Each row is a point. Two turns around zero, p and q, are shown by what they do to some points. Write where each new point lands after one turn and then the other. Backwards means that the second turn is done in reverse. Each puzzle has new turns, and all numbers are rounded.
(in the rows, 128 means zero)

Turn p:
[ 97 114] -> [101 107]
[101 153] -> [ 96 146]
[148  98] -> [154 103]
[149 141] -> [145 145]
[144 134] -> [142 137]
Turn q:
[144  91] -> [130  88]
[148 144] -> [152 136]
[ 92 137] -> [ 97 149]
[127 140] -> [131 140]
Where do these land?
p, then q: [133 158] -> [137 157]
p, then q backwards: [153 117] -> [155 133]
p, then q backwards: [ 99 109] -> [114  96]

Turn p:
[112 149 134 146] -> [111 148 142 141]
[131 128 114 147] -> [125 131 116 148]
[148 154 114 116] -> [146 156 114 119]
[119 105 166 156] -> [123 100 165 153]
[130 105 112  75] -> [136 106 104  78]
Turn q:
[129 185 116 145] -> [115 184 109 131]
[125  77 162 120] -> [136  82 168 129]
[100 152 118 123] -> [ 98 142 114 113]
[153 112 134 124] -> [156 119 136 132]
[136 109 127 110] -> [143 108 128 118]
[124 132 110 146] -> [120 133 111 145]
Where do these land?
q, then p: [120 142  86 159] -> [ 99 148  96 155]
q, then p: [117 168 149 112] -> [121 157 146  94]
q, then p: [124 110 140  94] -> [142 102 131 101]
q, then p: [145 131 125 102] -> [151 130 117 111]
q, then p: [128  94 145 121] -> [140  94 142 130]
q, then p: [122 121 101 177] -> [101 132 115 176]
q, then p backwards: [139 130 150 131] -> [134 139 149 130]

Turn p:
[141 137 110 164 129 143 111 118] -> [139 142 100 155 119 143 110 129]
[164  98 181 121 127 145 140 142] -> [169 100 180 131 117 142 134 140]
[126 148 142  87 102 119  94 130] -> [119 149 153  90 108 111 102 112]
[125 155 115 165 152 138 124 150] -> [122 157 111 155 140 142 123 163]
[154 102  92 101 127 134 146  85] -> [154 101  96 101 140 144 139  84]
[140 116 150 126 130 103 155 136] -> [147 113 144 126 131 106 155 139]
[124 135 154 159 146 108  99  98] -> [139 143 136 172 139  99 105 111]
[ 94 138  99 110 145 130 111 114] -> [ 92 138 111 117 155 130 112 109]
[133 149 134 135 125 134 122 114] -> [134 151 129 137 122 131 126 117]
[ 80 138 124 150 115 122 162 156] -> [ 79 129 123 144 118 121 166 156]
[128  92 106  91 108 132 144 165] -> [115  85 125  78 118 139 137 149]
Turn q:
[125 145 122 163 140 141 114 127] -> [123 127 119 162 147 149 124 130]
[133 100 109 137 129 118 119 142] -> [133  99 115 133 120 113 114 138]
[143 141 121 105 105  97 127 128] -> [141 156 116 118 108 101 121 122]
[147  97 126 141 135 101 116 160] -> [143 103 127 140 123  95 110 160]
[152 113 135 142 102 122 120 137] -> [145 124 138 144 100 124 110 138]
[119 136 148 168 156 149 154  80] -> [128 117 156 161 156 156 171  97]
[148 144 112  83 111 120 155 154] -> [144 155 103  88 102 118 143 149]
[123 103  97 121 104 122 118 136] -> [123 107 104 119 100 118 108 123]
[ 70 176 159  83 118 158 163 119] -> [ 71 178 146  81 132 159 166 115]
[145 108 131 126 146 145  96 127] -> [147 108 136 123 148 139  97 131]
[104 144 149 140 161 135 125  97] -> [112 132 148 140 171 138 143 105]
Where do these land?
q, then p: [147 145 151 116 131 169 169 132] -> [138 138 159 112 119 172 162 137]
q, then p: [112 155 119 112 124 140 133 124] -> [109 147 121 118 137 145 137 114]
q, then p: [112 126 121 121 201 126 156 134] -> [132 101 128 118 192 132 162 149]
p, then q: [144 115 113 107  94 150  86 157] -> [120 135 127  94 106 141  69 127]
q, then p backwards: [156 131 142 131 122 111 118 104] -> [149 137 154 132 132 120 116 105]
p, then q: [114  86 105 146 139  83 141 113] -> [135  80 106 139 129  82 140 120]
p, then q: [119 135 142 125  84  89 121 147] -> [109 154 131 125  92  86 121 128]
p, then q: [120 103 135 129 147 150 108 118] -> [128 103 146 137 149 141 107 121]
p, then q: [130 155 124 165 110 135 121 125] -> [119 147 106 159 109 144 126 128]

Turn p:
[136 149  98 131  89 132 134  98 113 135 139] -> [128 140  93 127  98 147 128  92 110 128 130]
[153 110 118 166 126 103 139 125 116 125 118] -> [144 109 123 164 117 107 154 120 112 126 123]
[122 144 139 122 156 163 114 145 108 136 141] -> [130 150 133 130 156 152 102 157 114 125 127]
[ 67 141 147 132 144 119 109 134 135 109 131] -> [ 72 139 149 125 153 113 109 129 139 111 120]
[131  97 160 133 117 127 126 134 147 129  82] -> [139 101 164 129 113 121 138 136 157 133  92]
[102 116  94 132 129 132 169 114 115 119 147] -> [100 119 106 125 135 150 167 119 112 112 149]
[111 117 171 100 117 127 140 140 104 159 144] -> [114 133 168  97 115 140 126 149  95 153 128]
[137 132 138 131 142 113 113  80 119 135 138] -> [141 127 139 128 147 122 117  83 106 132 129]
[161  94  81 119  92 106 139 131 126 141  96] -> [153  86  83 119  91 117 160 126 130 148 111]
[120 163 109 124 133 139 129 159 172 138 114] -> [119 160 106 131 133 128 127 147 180 147 129]
[155 160 137 116 151 138 128 144 122 108 124] -> [159 163 127 124 141 119 120 147 132 108 131]
[143 112 143 130 140 137  96 132 159 103 160] -> [139 108 145 137 136 120  89 131 150 114 165]
Turn q:
[133 112 110 143 106 128 153 128 133  93 139] -> [145 106 121 136 105 132 140 123 146  91 126]
[127 109 132 126 142 141 133 152 138  97 126] -> [129 110 134 126 148 143 118 140 149 102 122]
[106  76 131 160 142 147 144 122 138 123 131] -> [108  76 123 153 136 149 129 109 152 129 125]
[116 133 182 125 169 108 122  96 194 136 115] -> [ 83 153 169 126 154 102 118  98 186 157 131]
[122 114 105 105  89 121 109 130  91 138 139] -> [137 109 112 100  98 125 119 132  80 126 128]
[121 158 127 126 108 111 120 152 122 159 120] -> [123 153 118 132 108 112 117 161 110 148 126]
[113 127 118 111 141 154 139 137 135 134 157] -> [112 123 114 109 135 157 141 139 135 126 152]
[108 188 154 134 169 137  86 111 170 122 115] -> [ 88 204 151 140 158 137 100 109 145 131 136]
[182 131 132 149 110 103 113 128 107 142 140] -> [185 130 145 142 108 112 120 126 112 150 141]
[135 115 105 138 139 148 146 116 149 118 121] -> [135 122 105 133 138 143 141 108 156 120 120]
[127 154 136 120 113 130 140 126  89 126 131] -> [131 139 140 130 119 127 155 144  92 119 126]
[160 124 133 116  98 126 126 129 103 144 104] -> [160 126 134 117 115 118 133 136 104 148  96]
[116 124 100 112 138 110 133 136  96 134 127] -> [128 115 100 121 141 108 133 139  97 120 138]
Where do these land?
p, then q: [148  49 124 145 130 140  89 128 123 120 110] -> [156  57 136 134 143 134  90 111 143 141 102]
q, then p: [179 145 144 144 114 118  99 127 114 143 140] -> [169 151 143 143 104 126 104 123 102 151 128]
p, then q: [111 110 117  65 108 116 145 137 110 141 111] -> [118 114 105  69 134 115 144 158 113 130 104]
q, then p: [116 122 131 142 169 112 143 113 118 141 132] -> [110 121 137 147 156 123 148 117 111 139 149]
q, then p: [148 151 142 140 118 124 144 138 116 103 111] -> [147 148 143 147 113 108 142 139 136 109 119]
p, then q: [110 148 159 140 130 143 111 105 124 137 120] -> [108 154 152 142 141 136 122 110 116 137 109]
p, then q backwards: [112 136 129 124 111 114 147 145 158 126 122] -> [116 139 139 121 119 118 152 121 159 139 137]
q, then p: [124 113 107 132 104 112 108 105 136 115 138] -> [129 108 117 114 109 125 112  92 122 116 127]
q, then p: [109 133 113 142 118 129 129 147 122 127 127] -> [114 121 109 144 118 128 123 140 128 116 123]
p, then q backwards: [154 149 119 129 108 164 141 129 142 135 118] -> [153 144 110 145 109 157 130 134 152 130 137]
q, then p: [112 142 125 105 225 109 129 134 120 131 135] -> [106 145 130 131 211 104 132 139 108 130 175]
q, then p: [114 138 126 127 102 155 149 129 154 118 172] -> [109 135 128 114  93 165 125 133 155 112 155]
